Every row gives one point. The ring and each string are closed loops that go straight from each point to the next, and from the last back to the first. Before rounding, they use only three directions, however many columns there are. How many times does the string pass through the ring? Passing back the other way cancels.
In the rows, zero is written as 128.

Ring (10 x 3):
[[144  86 138]
 [139 136 150]
 [138 167 150]
 [133 190 135]
 [128 178 117]
 [130 140  95]
 [138 116  89]
 [153  87  94]
 [157  73 105]
 [153  69 121]]
String, 17 rows:
[[162  67  86]
 [167 104  89]
 [162 127 101]
 [143 119 112]
 [133  79  92]
 [151  51  75]
 [159  40  84]
 [153  34 100]
 [166  51 116]
 [137  30 123]
 [127  68 123]
 [143 116 123]
 [169 117 134]
 [167  75 134]
 [150  27 120]
 [141  55 110]
 [145  44  96]]
Times through: 0
String (29 x 3):
[[146 117 118]
 [131  75 111]
 [143  27  97]
 [170  68  97]
 [170 109 105]
 [162 129 112]
 [167 103  89]
 [153  87  75]
 [128  87  87]
 [130 108 110]
 [154 145 112]
 [147 152  88]
 [127 138  80]
 [111 110  89]
 [118 129  83]
 [132 147  82]
 [155 154 110]
 [141 127 115]
 [126 103  97]
 [121  76  70]
 [158 107  77]
 [163 108  90]
 [163  70  79]
 [144  47  87]
 [131  73 106]
 [159 108 113]
 [172  82 108]
 [176  47 103]
 [171  98 114]]
Times through: 0

Ring (10 x 8):
[[165  87 129 102 217 104 157 124]
 [181  96 122  85 201 106 162 113]
 [180 117 114  87 167 115 166 111]
 [169 142 107  98 126 127 166 117]
 [148 176  98 119  75 139 160 133]
 [128 198  93 137  46 142 149 152]
 [116 193  98 148  57 138 142 163]
 [114 162 111 152 105 130 142 162]
 [124 125 123 143 160 120 147 152]
 [143  98 130 125 201 110 152 137]]
String, 17 rows:
[[116 183 100 141  81 122 129 175]
 [107 129 126 165 151 128 147 159]
 [114  97 139 164 193 130 162 140]
 [139 121 122 132 161 124 158 135]
 [161 126 113  98 164 105 146 138]
 [197  85 120  57 231  79 144 123]
 [188  70 131  78 242  97 164 107]
 [165  85 132 111 210 120 174 108]
 [150 125 118 121 154 126 162 127]
 [183 154  97  73 120 111 151 125]
 [185 169  92  76  91 124 161 116]
 [157 179  95 111  69 142 166 124]
 [149 215  81 112  21 142 152 143]
 [147 230  74 106   7 131 136 159]
 [141 156 107 124 112 127 152 142]
 [126 145 116 147 122 137 159 141]
 [133 194  92 122  64 122 131 167]]
Times through: 2

Ring, 9 rows:
[[108  94 113 129  82 162  76 112 146 130 115]
 [ 91  85 139 134  75 179  69 138 108 137 105]
 [ 97  90 160 155  85 179  87 154  76 143  90]
 [119 105 156 165 104 161 116 145  80 140  91]
 [146 128 138 149 130 131 158 128 100 130 114]
 [164 149 108 107 152 102 192 107 137 115 156]
 [167 151  90  94 152  95 190  93 163 109 168]
 [159 134  74 107 127 110 144  74 194 111 152]
 [135 112  87 123 101 137 101  85 182 120 130]]
String:
[[101  81 144 179  70 184  56 130 108 145  70]
 [124  99 131 171  92 161  91 118 122 137  86]
 [ 85 100 162  96  98 169 117 171  63 134 136]
 [ 89  88 182 158  87 185  95 175  43 148  85]
 [136  96 162 243  92 171  90 129  84 153  30]
 [140 114 133 172 111 145 123 118 116 135  92]
 [114 121 141  89 122 141 152 150  89 125 153]
 [134 134 146 110 139 128 179 148  81 126 144]
 [121 134 139  68 138 127 181 153  86 120 174]
 [133 126 122 107 125 130 151 124 121 122 144]
 [174 141  98 149 140 108 165  86 161 119 124]
 [203 172  72 109 175  68 224  68 188 103 169]
 [150 151  97  54 153  98 199 112 145 106 196]
 [146 151  91  39 151  97 196 110 153 103 206]
 [197 151  45 131 143  84 162  35 240 104 146]
 [172 132  68 146 122 111 130  57 210 115 124]
 [132 120 112 115 115 135 131 113 139 122 137]
 [113 118 104  60 112 135 131 121 144 115 175]
 [136 100  70 145  82 145  64  62 217 121 110]
 [142  96  87 189  79 153  58  67 197 131  76]
 [117 105 119 125  97 152 102 118 134 128 122]
 [125 111 121 129 106 146 116 118 129 128 122]
 [108  85 131 174  73 177  59 118 127 141  77]]
Times through: 2
String:
[[108  84 180 222  81 189  76 155  56 156  38]
 [137  98 154 232  95 167  93 124  95 149  40]
 [139 107 155 213 106 158 114 130  88 145  58]
 [131 117 165 168 121 150 146 152  63 140  93]
 [122 124 149 110 127 140 160 152  78 129 138]
 [126 122 131 108 122 137 147 134 108 125 141]
 [149 128 122 144 127 128 150 113 126 126 119]
 [180 144 112 169 146 108 176  94 140 124 110]
 [189 161 106 136 168  88 215  96 140 115 141]
 [185 168 100 100 175  80 230 100 143 108 171]
 [193 160  85 130 162  84 202  77 173 110 147]
 [167 137  95 139 135 111 157  87 164 118 130]
 [143 128 109 117 125 125 146 108 142 120 139]
 [128 137 112  53 138 117 176 129 125 112 189]
 [162 155  74  54 154  88 195  88 181 100 199]
 [199 156  38 115 149  76 171  33 248 100 161]
 [183 137  57 145 128 101 137  45 227 111 128]
 [153 124  90 139 116 125 125  82 177 120 124]
 [126 119 117 107 115 137 133 120 130 123 142]
 [125 118  95  83 110 132 123 104 163 115 160]
 [134 107  73 121  92 139  83  71 206 118 130]
 [146  95  68 184  75 150  47  49 227 127  81]
 [142 100  93 182  86 150  72  75 184 131  82]
 [126 107 114 140  98 149 101 108 144 128 113]
 [100 106 131  89 101 155 115 141 108 126 147]
 [ 67  83 148  85  74 184  75 162  87 134 138]
 [ 68  67 154 138  55 201  38 154  90 144  92]
 [ 93  72 147 186  59 194  38 132 107 148  61]
 [121  90 133 196  80 171  67 113 126 142  64]
 [118 110 131 122 106 149 120 130 113 129 125]
 [ 90  99 158 108  97 169 111 164  71 135 128]
 [ 85  87 178 147  85 186  92 174  48 146  93]]
Times through: 3
